Each wall is flat, endless, passes through zero and stands at right angles to its row. A trip goes straight from one point to another. List the walls that it crosses, first one first.

Walls:
(1): [60  1 -2]
(2): [ -6  43 -24]
(3): [ 7 13  8]
(4): [16  6 -4]
(5): [17 19 17]
(6): [ 27  11 -14]
Trips:
[-25 -41  -1] to [-38  -1 -15] -> 2
[  6 -22  28] to [  3   8 -18] -> 4, 6, 5, 2
[-14  21  38] to [-17  -3   5] -> 2, 5, 3

Walls:
(1): [  6 -41  -5   8  -3  11]
(2): [ 47 -18   8   2 -12  -3]
(3): [ 14   9 -49 -23  52  17]
(4): [  8  19 -44   3  23 -46]
(5): [-8 57  0 25 26 -8]
(6): [ 1  5 28 38 27 18]
Trips:
[ 58  19 -24   8  -8 -16] to [ 8 -3 23 27  0  3] -> 6, 3, 1, 4
[-41  -1  50 -16   8 -11] to [ 47  -6  35  18  18 -58] -> 2, 4
[-36  -7 -19   4 -24 -12] to [16 44 -6  1  2  2] -> 1, 5, 3, 6

Walls:
(1): [-15 -12 -26  34 -11 -11   2  -2  -1]
(2): [ 27  20 -50  13   1 -18 -12 -35  -9]
(3): [-14 -41 -29  28   5 -40   2  20 -27]
(4): [-37  55  36   1 -22   9  -8  -9  -5]
(5): [  0 -19  41   3  15  -9  15  16  -1]
(6): [  5 -39  -7  -5  11 -29  11  14 -24]
Trips:
[ 27 -24 -12 -16 -40  52 -26 -53  11] to [  8   0  27  -9  40  20 -53  54  16] -> 2, 5
[  8   9 -16 -15  12  14 -19 -32  34] to [ -8  16 -60   9   0  -3  15  -4  25] -> 1, 3
[  6  10 -29  -4  31  30  15 -11   0] to [ -5  21  -7  14   4   4 -13  17  16] -> 1, 4
[-32 -34 -29   7 -12  20  12 -29  -1] to [ 29  21 -27 -32 -13 -12  21 -33 -20] -> 3, 1
[ -3 -21  21  -7  20 -14   7 -31   3] to [  8 -46  -7  10 -13  10  14  -6 -18] -> 1

Walls:
(1): [  1 -20 -15  -9  19   2 -20 -13  27   8 -25 -16]
(2): [ 14   1 -13   9  25  24  29 -31   4 -29 -33 -17]
(3): [  4  13  -4 -26  -2   3  37  16 -30   7  17  24]
(4): [  5  31  -4  -4 -20  -7  -9  -4  32  13   7 -34]
(5): [ -3 -34  10  26  16   4 -19  -4  12 -21 -30  24]
(6): [-25 -48 -30   0 -27  13  36 -45  -7   4 -33 -14]
(7): [ 23 -16 -53   1 -36 -27 -27 -13  21 -30  -4 -30]
Trips:
[ 23  -1 -34 -19 -15  26  30  -6   1  30  22   9] to [  3   5  -4  -7   1  21 -17   2  29   1  -2 -34] -> 1, 3, 6
[-19  18 -33 -60 -40  -7  15  -1  49 -33 -32  15] to [ 28  19 -19   4  -2 -17  37  13  15 -12 -13  16] -> 1, 6
[-29  19   2  -6 -19  10  23 -46 -31   4  14   6] to [ 25  39  23  -9 -24 -33  11  21  12 -25   3  -5] -> 4, 2, 6, 7
[  9  48 -23  11  30  -4  17 -14  -8 -12 -24  39] to [ -4  45   3 -10  29  -8 -25 -40  -3  -7   5  15] -> 5, 4, 1, 3
[ 24 -19  -1 -14  36 -12   5 -33 -46 -16  12   0] to [ 16  28  16  18  17 -19  -6  -6 -46  19  34  17] -> 5, 6, 2
